Rows are points. Examples show where two turns around zero, p and q, send a point. Where does a point land after both, in the order given? Backwards means that the second turn is done in reverse. Each puzzle has new turns, and all numbers are rounded.
(in the rows, 128 means zero)

Turn p:
[134  62 129] => [127  73 165]
[156 122  93] => [171 127 142]
[118  85 119] => [131  84 137]
[132 201 162] => [101 201 108]
[100 169 137] => [110 154  89]
Turn q:
[ 98 150 144] => [104 123  96]
[152 204 178] => [ 84 205  95]
[140 101 116] => [144 117 153]
[151  64 130] => [135 104 191]
[126 106  68] => [186 101 131]
[101 144 132] => [116 119 100]
Where do these land?
q, then p: [116  89 114] => [113 105 161]
q, then p backwards: [101 179 155] => [ 81 167 148]
q, then p: [170  83 153] => [ 64 143 138]
p, then q: [164 142  69] => [144 189 160]
p, then q backwards: [ 89 147 149] => [101 158 155]

Turn p:
[123  82  31 141 128 111] => [119 114  50 141 134  54]
[115 138 160 112 141 109] => [125 134 165 114 106 130]
[147 145 157 133  88 121] => [167 140 133 108 132 160]
[ 93 141 116 122 113 167] => [ 93 140 100 134 118 160]
[131 146 158 149 145 126] => [138 143 162 148 128 138]
[141 139 110 114 139 135] => [111 131 126 120 152 120]
[145 106 163 125 143 127] => [141  97 160 132 127 133]
Turn q:
[138  86 120 116 194 146] => [167 106 108 111 192 136]
[105 124 147 137  91 144] => [ 90 121 157 120 116 137]
[116  94  94 145 129 117] => [145 101 153 154 145 112]
[116 160 131 160 126 156] => [ 86 151 122 149 141 135]
[131 138 126 108 142 101] => [150 137 115 117 118 107]
[138 160 134 112  62 166] => [ 74 113 114 132  74 159]
[154 136 143 138 112  84] => [156 159 145 133  93 132]
[127 126 128 108 166 109] => [157 134 111 109 144 107]
Where do these land?
p, then q: [127 151 108 125 100  95] => [138 131  90 133  96 114]
p, then q: [168 137 176 102 173 171] => [114 140 146  68 189 151]
p, then q backwards: [102 132 116 113  91 133] => [148 154 148 100 126 142]
p, then q: [ 93 131  97 110 126 106] => [121 118 130 134  93  88]
p, then q: [170 129 126 106 155 173] => [135 126 132  99 191 118]
p, then q: [112 137 126 163 130 128] => [116 150 131 157 122 134]
q, then p backwards: [111 105 110 148 106 101] => [133 115 154 141 166 111]
p, then q: [140 101 165 157 143 118] => [143 144 158 129 127 173]

Turn p:
[168 103  94 148 184 101 174 136 145] => [142 183 104  75 163 122 175 127 131]
[160 119 174 130 132 157 108 189 110] => [150  73 179  84 144 129 124 137 117]
[188 111  90 131  94 118  98 143  81] => [128  81 124 132 137 123 190  89  81]
[145 136 143 116 143 119  85 153 179] => [134 103 118 126 183 113 104 167 120]
[127 158 132 107  98 125 138  68 100] => [120 128 122 175  96 100 125  84 155]
[108  86 130 124 145  95 123  92 137] => [ 71 154 105 118 139 128 116 119 132]
[ 92 114 146 126  49 219 152  96 110] => [116  80 151 166  48 186 135 126 191]
[ 70 193 139 171 111 136 133  98 126] => [144 172 165 200 103 144  93 131 136]
[142 110  91 135 139  69 200 159 132] => [129 188 111  85 110  94 187 152 105]
[ 82 148 141  92 185 142  69 147 159] => [146 117 101 117 159 141  32 149 111]
Turn q:
[140 112 128 114 106 110  87 166 161] => [106 114 106 120 109 111  73 153 142]
[160 147 106 145  96 151 124  48 143] => [149 122 147 190 168 153  98  84 102]
[201 146  37 133 142 108 133  75 171] => [148  76 139 112 205 163  67  57 130]
[162 172 117 158 120 112 164 100 191] => [131 121  95 146 140 148 106  40 145]
[156 133  75 165 132 178 123 130 141] => [176  99 101 133 154 180 111 131 121]
[ 93  70 155  85 117 143 153 181  99] => [111 165 153  83  64 135 142 182 112]
[123 137 193  91 166 131 116 148 127] => [105 188 123 120 132 101 144 156 170]
[ 67 170 136 111 126 119 129 128  91] => [136 147 121 124 127  71 174 131  90]
[114 117 172 140 123 109 133 159  53] => [141 125 164 130  80  92 180 163 149]
[ 65  75 160 138 152 119 117 145 103] => [ 77 124 133 121 103 126 183 184 119]
Where do these land?
q, then p: [114  93 114 141 127 125  98  99  75] => [112 130 180  71 120 132 130 135 123]
q, then p backwards: [119 116 103 124 170  88 143 112 102] => [178  91 155 143 127 124 123 145 113]
p, then q: [195 126 157 103  96 110 118 143 141] => [ 69 110 154  86 105 139 144 116 150]
q, then p: [ 31 106 147  75 155  87 122 141 139] => [127 166 114 124  37  94  83 138  78]
p, then q: [120 159 152 140 142 174 161 102 121] => [120 147 103 171 136 141  86 107 151]
p, then q backwards: [163 119 120 157 167 189 120 114 143] => [178 137 103 151 182 154 151 117 133]
q, then p: [166  89 130 188  64 128 155 176 121] => [ 88  55 141 158 124 161 186 157 151]
q, then p backwards: [ 77 146 141 102 160  52  82  85 165] => [163  87 158 108 120  38  89  84 139]
q, then p: [155 144  71 117  55 174 177 144 141] => [135  47 129 163 146 127 158  54 134]
p, then q: [139 182 144 135 144 153 105 164 133] => [132 122 149 139 136 136 111 153 195]

Turn p:
[149 164 124 111 112  96 158 116 162  44  95] => [137 140  95 210 180 155 112 147 140  92 114]
[ 56 110 133 132 100  96 209 104 201  78 122] => [162 123 127 197 113 172 192 124 182  43 139]
[142 113 134 160 169  92  91 135  81 166 146] => [106 121 179 100 108  71  98 116 105 138 104]
[134 132 154 177 144 140  37 105 103 165  82] => [129 118 152  80 114 146  87  81  62 156  66]
[121  90 132 149 168 142  95 169 134 130  96] => [129  66 154 109 153 124 137  96 121 151 108]
[117 139 166 125 161 132 113 103 181  91 140] => [164 117 164 150 144 176  94 119 132 107 151]
[126 154 190 151 131 136 215 104 186  86  97] => [207 153 131 208 158 155 169 110 107  91 154]
[135 126  79 164 149 131  68 165 137 216 140] => [105  73 141 101  54 103 109 118 117 204 110]
[166  82  77  80  90 148 161 104  88 145 174] => [127 158  63  72 118  74 127 165 179 121 155]
[152 120 133  91  70 125 116 161  96 139 166] => [104 150 119  88 134 117 141 204 135 146 125]
[122 161 101 137 120 164 116 143  77 116 150] => [ 73 129 100 109 129 124 121 134  89 131 161]
[117 144 112  60 121 134 157 126  90 159 129] => [ 93 187 111 114 132 118 147 123 167 156 150]
Turn q:
[161 150 154 142  50 133 107 163 135 104 148] => [162 158 158 144 146 144 116 174  87  73 152]
[ 91 108 164 116 145 105 167 124 139 190 108] => [138 134 171 130 100 105 165  73 140 174 122]
[129  88 169 104 167  90 146 142 163 105  48] => [106 112 189  46 108 120 129  77 155 109 112]
[ 94 125  66 208  85 142 104 136  71 141 189] => [100 119  72 212 149 101 148 175  99 133 204]
[160 108 144 116 153  78 157 110 105 133 115] => [146  72 145  97 115 116 116 100 108 148 119]
[185 108 177 143 125 170  84 136 168  97 158] => [127 144 165 146 185 184  66 127 132  92 127]
[ 82 122 133 133 102 120 155  62  99 127 130] => [129 143  81 131 109 115 148  76  80 143 143]
[ 96 138  66 143 102 160  88 129 113 120 150] => [102 150  68 167 119 128 131 169 140 114 158]
[160 139 128 110 176 128 191 132 192 119  88] => [111 103 164  87 132 152 161 113 144 123  42]
[122 210 114 142 173 176  89 166 109  97 147] => [122 165  87 116 197 105 111 202 163 140 107]
[149  87 165  50 157 116 171 154 156 108 122] => [174 101 167  68 122 181 142  91 169 125 113]
[105 181  66 154 109 120  54 116 122 140 185] => [134 144  60 206 127  80 101 178 143 104 133]
[130 100 118 103 118 128 152  94  91 186  77] => [113 121 137 116  54 134 131 111 102 188 133]
Where do these land?
q, then p backwards: [142  87 126 103 124 169 158 132 140 120  85] => [ 65 136 140 112 109 147  87 129 129 147 130]
q, then p: [132 177 169 128 132 120 112 164  84  93 191] => [123 102 155 149 156  66  65 138 135 173 145]
q, then p: [192 144 137 144 139  94 167 166 175  78 108] => [144 123 152 118 234 131 151 104 150 113 117]
q, then p: [ 92 135 144 122 121  75 139 106  74  74 169] => [113 136 104 127 129  60  64 145 176 107 136]
q, then p: [102 169 160  82  92  83 167 171 102 124 100] => [139 193 120 159 170  89 132 191 150 152 128]
p, then q backwards: [ 72 143  95 145 148 141 127  83 151  91 190] => [136  48 104 117  83 111  77 129 139  98 124]
p, then q: [124 120  65 184 177 142  72 136 140 115  78] => [ 67 116 102 139  69 139  89  69 123 137 178]
p, then q backwards: [109 104 129 175 107 149 117 113 162 142 112] => [147 117 113  86 109 100 169 106 134 121 134]
q, then p: [176  96  73 111  98 154 147 144  78 184 124] => [131 105 116  65  98 112 200 169 101 157 139]
q, then p backwards: [182 142 172  66  91 111  66 130 160 176 101] => [145 140 169 138 143  66  87  54 169 167 170]
q, then p: [ 93  70  88 171 181 144 103 138 143 168 133] => [156  90 165 136  50 160 156 107 143  92 137]
q, then p: [122 149 179 105 127 156 161  53 127 171 145] => [136 186  89 116  96 110 102  79  84 162 103]
